Each row is a point. Each copy is the shape, with its points in the same order, stretched, turned, moved and blurred by noise. Say if it was mirrored as well.
In the rows, zero is written as 128.

Shape, 6 rows:
[[107 158 126]
 [103 166 171]
 [112  96 146]
 [170 104 137]
 [124 170  95]
 [156 136 111]]
Copy 1 (6 x 3):
[[ 79 118 141]
 [ 69  73 148]
 [137 113  88]
 [177 138 152]
 [ 85 152 174]
 [138 151 167]]
Copy 1 is: only turned
Copy 2, 6 rows:
[[105 166 134]
 [165 191 154]
 [112 109 145]
 [130 106  76]
 [101 177 103]
 [119 137  73]]
Copy 2 is: only turned

Shape:
[[160 117 153 163 135 113]
 [164 105  92 150 100 155]
 [172 129  87  89 130 122]
 [113  98 116 157 101 102]
 [ 26 131 147 105 151 131]
 [ 96 143 124  93 120 116]
 [169 138 102 173 146 108]
 [167 148 149 168 125 113]
 [170 107 148 163 151 108]]
Copy 1 (9 x 6):
[[113  74 135 137 175 120]
 [133  97 105 115 174 174]
 [125 126 147  72 152 147]
 [106  73 116 147 112 152]
 [118 156 120 162  45  97]
 [129 134 146 125  76 129]
 [121  52 108 101 166 118]
 [134  63 133 129 167 118]
 [ 99  68 127 130 185 110]]
Copy 1 is: only turned
Copy 2 (9 x 6):
[[110 173 109 148 116 156]
 [158 154 175 159  94 152]
 [191 157 149 110 142 145]
 [141 143 115 183 101 101]
 [ 88  63 129 179 178  70]
 [129 103 136 120 143  84]
 [133 207 148 133 141 128]
 [ 93 183 130 109 112 143]
 [126 189 105 148 138 153]]
Copy 2 is: mirrored
Copy 3, 9 rows:
[[139 102  86 164 119 100]
 [116  70  97 107 160 137]
 [149  91 165 126 160 153]
 [130 145  70 110 148 115]
 [ 56 190 131  80  82 157]
 [104 147 137  81 103 150]
 [140 103  87 182 160 140]
 [162  91  79 170 101 128]
 [147 109  97 185 139  98]]
Copy 3 is: only turned
Copy 4:
[[146 124 135 153 181 130]
 [125  78 120 178 105 123]
 [138  96  67 131 139  67]
 [138  84 139 121 132 158]
 [ 93 185  97  55 119 153]
 [132 144  98  86 127 103]
 [ 98  95 138 137 174 100]
 [135 140 149 152 179 104]
 [141 115 123 152 196 125]]
Copy 4 is: only turned

Shape (14 x 8):
[[118 109 189 171 111 117 190  91]
 [140 142 160 138 166  94 136 132]
 [113 166 102 123 131 150  97 109]
 [ 99 134 106 111  96 128 130 104]
 [149  93 145 141 143  74 149 132]
 [173 147 178 160 144 143 144 170]
 [141 141 188 145 160 127 150 143]
 [173 159 137 113 196 139 151 132]
 [112 108 130  72 107 117 101  88]
 [100 129 105 109 114 146  98  96]
 [133 124 102 115 112 148  78  63]
 [143 125 162 167 150 100 155 125]
 [139 120 117 111  85 106 147  98]
 [127 174 126 107 105 121  94  81]]
Copy 1 (14 x 8):
[[118 170 127 203 170  61 126 120]
 [118 166 147 133 130  91 133 169]
 [160 119 112  95 115 133  62 123]
 [130 107 104 138 149 138  88 102]
 [ 92 150 165 149 161  91 167 146]
 [157 165 155 138  57  84 156 145]
 [145 166 135 158 104  83 146 168]
 [180 205 153 120 104 118 147 174]
 [118 102 135 145 160 169  69 116]
 [146  91 117 121 143 147  65 111]
 [156 121 160 107 150 151  23 102]
 [117 171 147 149 137  66 141 152]
 [112 146 140 147 159 139 109  93]
 [126 147 125 112 125 151  38 110]]
Copy 1 is: only turned
Copy 2, 14 rows:
[[163 158 101 136  52 156 170 168]
 [149 159 152  94 105  98 134 147]
 [115 151 101 121 162 138  47 136]
 [131 128  75 112 161 155 105 142]
 [157 113 153 106 111 107 180 131]
 [156 179 137 134  81  93 134  91]
 [148 181 133 115  78  99 143 136]
 [ 93 205 179  98 139 117 118 113]
 [ 95 100  86  85 145 126 119 147]
 [106 119  81 124 159 139  74 141]
 [ 85 103 103 130 142 151  46 130]
 [164 154 147 121  90 116 143 141]
 [137 114  97  99 136 162 141 123]
 [125 134  96  82 133 150  58 145]]
Copy 2 is: mirrored
Copy 3:
[[162 128 150 167  93  48 122  64]
 [151 111 121 147  76 107  90 138]
 [ 93 124 137 139 184 127  92 157]
 [104 151 164 127 181 102 135 141]
 [168 138 116 111  64 111 134 114]
 [190 103 125 193  95 115 106 117]
 [158  94 135 174  89  95 100 118]
 [160  71 112 124 117 117  86 168]
 [108 142 187  79 151 122 120 142]
 [ 82 125 159 112 186 129 111 142]
 [104 144 149  77 184 132  76 118]
 [163 122 112 148  78  93 108 103]
 [150 179 156 101 149  93 136 122]
 [106 159 158 122 165 107  73 149]]
Copy 3 is: only turned
Copy 4, 14 rows:
[[126 144 168 181 189 187 155 130]
 [139 162 119  87 108 173 128 103]
 [ 58 136 130 106  91 122 135  81]
 [ 74 146 159 162 139  96 113 102]
 [166 172 110 115 165 151  92 130]
 [170 123  96 106  77 146 161 120]
 [150 127 136  96  95 177 155 123]
 [163 108 126  44  88 154 178  54]
 [102 119 190 132 132 122  46  93]
 [ 64 123 160 132 127 109 100  92]
 [ 76 111 143 140 137 128  77  54]
 [143 155 112 120 148 184 139 116]
 [113 150 156 177 152  89  99  91]
 [ 70 146 154 145  94 119  95  43]]
Copy 4 is: only turned

Shape:
[[125 147 139 136 117 100 111  95 101 120 143]
 [185 138 112  96 201 119 108 148 125 118 120]
 [119 128 113 105 147 127 133 120 113 133 133]
 [144 149 108  90  95 122 112 128 125 114 119]
 [107 126 135 189  97 107 116 109 143 127 148]
 [141 142 150 155 120 124 155 156 110 139 122]
 [154  94 156 118 137 101 134 109 129 106 100]
 [104 146 138  95 114 107 122 216 119 134 105]
 [125 111 163 122 121 148 122 135 106 157 102]
 [112 135 125 158 100 158 122 101 109 108 128]
 [118 150 140  97  97 182 118 152 133 123 175]
 [111 137 141 101 142 143 123 110 156 152 120]
 [116 143 150  99 205 134 115 127 146 103 105]
 [145 143 190 149 108 125 128 108 112 140 108]
 [105 154 132 220 117 101 230 101 119 140 105]
 [131 151 106 150 101 112 123 118 130 125 100]]
Copy 1, 16 rows:
[[106 102 135 135 139 164 177  92  94 117 105]
 [170 181  89 102 179 112 107 115  95  68  82]
 [127 109 110 130 117 135 114 123 110 118  95]
 [100 152 130 138 136 131 158 180 111 112 116]
 [ 88 101 145 112 108 154 180  66  93 161 158]
 [158 138 129 140 141 121 132  87 150 147 155]
 [145 149 181 135 141 140 126 109  75  73 118]
 [126 137 128  66 154 108 128 158 220 120 154]
 [160 130 142 131 121 133 137 120 149 133  75]
 [119  79 133 156 131 113 175 121  93 164 116]
 [117 122 112 137 151 153 154 172 149 217 110]
 [156 119 129 118 101 178 126 149 123 118  89]
 [198  95 137  88 171 149 120 124 100  70  90]
 [175 141 163 157 145 175 176  93 122 121 109]
 [164  59 149 191  81 134 106  44 112 138 228]
 [115 126 124 132 114 120 165 131 107 107 145]]
Copy 1 is: mirrored
Copy 2 (16 x 11):
[[128 150 103 155 159 147 117 148 116 174 148]
 [160 127 110  95 178 139  69  69 170 129  85]
 [116 129 112 124 154 102 123 119 121 128 109]
 [101 121 119 131 165 129  97 162 169 137 129]
 [150 128 132 131 114 187 148 170  88 139 163]
 [139 171 112 144 114 152 123 143 123 138  74]
 [184 154 137 114 157 105 139 128 151 155 108]
 [125 134  70 181 108 120  91 143 186  85  77]
 [143 197 146 153 123 118 144 103 152 128 103]
 [ 88 153 119 105 126 149 154 153 126 154 134]
 [ 74 149 114 134 161 166 144 151 151  75 118]
 [144 149 142 110 159 107 105 117 122  81 142]
 [172 153  77  73 164  94  91  78 153  96 121]
 [167 211 138 144 137 159 119 137 138 156 124]
 [136 166 104  93  83 108 131 187  14 167  79]
 [122 125 122 109 117 140  95 161 123 153 137]]
Copy 2 is: mirrored
Copy 3:
[[ 99 153 113 113 175 103 105 108 119 104 169]
 [158 133 133 163  98  54 127 147 136 111 129]
 [114 132 139 111 123 102 116 123 131 150 136]
 [153 167 140  96 140  82  93 125 124 119 123]
 [ 84 113  91  99 185 160 130 125 145 111 142]
 [124 138  97 147 138 183 116 169  86 108 145]
 [136 117 171 112 147 112 120 157 123 110 173]
 [133 170 161 179 101 164  51 157 154 115  95]
 [112 166 155 141 138 161 125 171 112 117 129]
 [103 137 113 112 198 140 127 128 106 134 125]
 [164 202 106 116 124 161 122  87 124 124  75]
 [152 176 149  96 128 123 129 148 163 165 128]
 [156 147 180 158 137 102 119 153 178 164 134]
 [127 187 130 131 177 167 120 163  94  87 180]
 [ 90  61  75  87 189 213 120 196  59 176 214]
 [120 131 123  95 175 109  99 163 127 127 144]]
Copy 3 is: only turned
Copy 4, 16 rows:
[[137 128 110  83 142  70  97 112 137 133 121]
 [ 68 126 148 141 172 140 128 127 151 190 123]
 [116 123 129 140 128 112 110 128 154 140 138]
 [152 110 149 109 136  98 146  95 173 152 131]
 [147 139 110 103  91 106  83  75  88 113 113]
 [144 112 131 137 135 128 116 139  82 134 146]
 [114 137 141  75 113 118 116 163 131 156 148]
 [168 108 126 167 107 111 184 146 113 197 154]
 [110 132 133 131 120 131 170 167  96 109 177]
 [144 116 100  97 127 133 115 103 132  95 121]
 [171 157 134 162 140 135 164  97 135 102 111]
 [ 98 131 156 157 109 115 145 137 133 111 126]
 [ 74 121 119 139 134 134 135 173 144 163  96]
 [126 125 137  92 145 101 142 159  81 107 145]
 [150  58 122 128  99 116   7 145  70 106 132]
 [135  88 135 106 116 108 114  91 132 139 129]]
Copy 4 is: only turned

Shape, 16 rows:
[[106 154 126 102 130 110 136 140 115 144 103 135]
 [133 170 186 118 138 114 143 147 133 173 150 139]
 [124 120 121 105 101 115 137 102 205 108 108 128]
 [146 117 120 132 138 178 134 150 149 103  97 142]
 [150 105 123 143 128 121 129 152 117 129 158  78]
 [146 152 182 107 136 114 158 145 122 146 142 148]
 [143 140 164 124 122 120 104 118 113 139 124  66]
 [107 115 150 104 142 113 161  75 147 135 155 141]
 [124 123 132 146 118 131 160 107 144 159 135 138]
 [146 118 137 113 113 110 159 142 125  97  91 106]
 [136 128 131 107 115 106 112  88 125  98 152 146]
 [145 157 121 129 141 118 157  95 129  98 153 132]
 [156 145 123 125  94 229 131 148 127  96 148 137]
 [106 138 147 161 136 131 153 151 114 100 126 146]
 [ 29 123 129 106 139 112 152 122 199 154 156  73]
 [139 130 121 122 143 137 142 137 140 101 106 135]]
Copy 1:
[[143 156 163 101 121 118 113 124 140 131  95 132]
 [124 174 153 154 166  96 168 135 114 106 107  89]
 [134 163  63 151  99 117 130  79 211 118 110  97]
 [140 137 129 157  88 105 159 112 175 160 172 169]
 [138  88 122 127 140 167 165 121  88 106 152 121]
 [106 156 165 155 149 105 172 115 118  96 120 102]
 [125 147 105 123 113 145 151 149  65 151 122  80]
 [ 55 133 100 124 154 126 128  96 156 124  99  93]
 [118 128 110 161 147 111 117  83 140 123  95 134]
 [135 140 133 136  81 146 155  87 133  96 133 122]
 [111 149 117 107 133 105 101 109 126 110 153  84]
 [115 144 113  98 137 108 145  63 125 124 151 137]
 [153  94 129 158  82   7 171 140 142 155 186 153]
 [108 152 130 144 124 119 127 122 130  97 149 201]
 [ 85 123  29 105 143 168 164 143 201 134  61 124]
 [140 147 131 128 103 120 150  96 151 132 149 145]]
Copy 1 is: only turned
Copy 2 (16 x 12):
[[126 128 148 116 137 140 100 118 119 119 108 159]
 [133 126 141  99 134 161  87  77 109 165 151 119]
 [143 159 109 142 153 175 143 116 157 106  76 115]
 [132 127  68 134 122 138 152 149  95 138 101 120]
 [119  95 101 123  94 146 145 138 159 144 155 127]
 [135 134 120  76 123 166  88  88 116 159 128 120]
 [118  86 119 129  99 136  96  99 161 118 138 102]
 [102 143 130  94 172 142 145 100 158 137 117 105]
 [144 121 127 106 153 148 177 123 125 130 124 109]
 [140 113 101  91 122 175 108 134 156 116  79 132]
 [124 164 101  99 112 114 121  86 156 120 106 105]
 [143 164  69  92 137 125 130 116 122 104 145 108]
 [128 158  84 135  61 119 149 174  45 123 132  74]
 [167 126 102  99 136 120 104 147 112 146 117 122]
 [100 128 205 184 195 175 141 164 174 139 132 125]
 [136 133  78 121 131 136 127 132 121 122 104 130]]
Copy 2 is: mirrored

Shape:
[[164 104  84 165 133  95  97  67  73  78 108 129]
 [137 132 164 106 124  98  98  81 154  80 147 163]
 [111 137 165 119 173 121 125  72 118 101 119  90]
 [143 165 153 100 176 155 150 145  93  93  81 139]
 [172 181  81 158 134 143 154 149 147 126 158 175]
 [ 82 174 161  95 134 167 117 145 136  87  92  91]
 [ 86 102 142 130 145 131 126 126 148 154  97  87]
 [147 127 130 154 111 154 158 109 106 163 120 117]
 [130 143  94 124 162 184 110 125 144 133  86 175]
 [158 168 104 152  96 135 102  94 144 124 146  97]
 [108 147 165 181 159 158 143 148  68 118 157 156]
 [120 151 109  92 135  97 181  77  91 167  88 163]
 [ 99 168 140 176 134 152 149 114 142  85 101 169]
 [174 138 161 130 139 119 168 131 108 148 159 116]
 [101  94 133 134 119 134 118  72 158  75 164  91]]
Copy 1, 15 rows:
[[107 137 184 112 142 167 176  95 152 127  87 197]
 [134 123 148 123 124 103  86  77 109 147 139 160]
 [123 134 180 113 126  89 130  91 146 109 161 121]
 [ 84  73 134  74  61 102  96 135 169 116 123 144]
 [ 82  51  59  98 167 161  85 160 113 143  70 160]
 [147  94 126 129  67  75  81 108 187 113 202 120]
 [133 151 157 155 104 114 146 116 130 128 172  75]
 [102 130 144 137 140 134 119 165 136 128  92 136]
 [115  73 117  89  89 168 112 148 123  96 130 134]
 [147 127  95 120 180 140 100 126 150 142 127 158]
 [ 19  97 143 139 121 108 127 146 114 120 137 165]
 [118  74 198  86 128 135 140 175 116 168  78 149]
 [ 91  43 179 146 108 149  82 113 147 109 131 154]
 [ 74 137 103 113 148  95 104 150 122 152  85 132]
 [159 146 145 183 140  91 117  63 129  89 148 125]]
Copy 1 is: only turned
Copy 2:
[[101  74  75 134 102  98  78 111 112 214 158 118]
 [140  84 143 117  82 112 106  90 108 116 117 207]
 [138 127 178 139 153 106  86  45 122 132 112 177]
 [124 103 142 102 182 153  95  93 135 155 121 209]
 [ 85 152  84  82  91 173 134 150 154 145 155 135]
 [166 107 142 126 180 136 149  70 128  95  94 208]
 [151 115 188 166 166 142 130 108 132 116 104 121]
 [135 147 127 159 135 168  82 127 149 149 110  99]
 [ 72  91 125 104 140 142 132 115 126 169  83 176]
 [147 137 109 141 100 125 131  93 147 159 121 124]
 [108 143  77  97 167 143  55 147 182 100 128 140]
 [117 143 148 155 119 153  97 137  64 181 124 180]
 [ 68  88  85 156 121 168 125 119 131 119 137 178]
 [163 177 154 111 129 163  66 122 157 127 129 129]
 [142  91 135 130 107 120 102  68  87  89 109 136]]
Copy 2 is: only turned
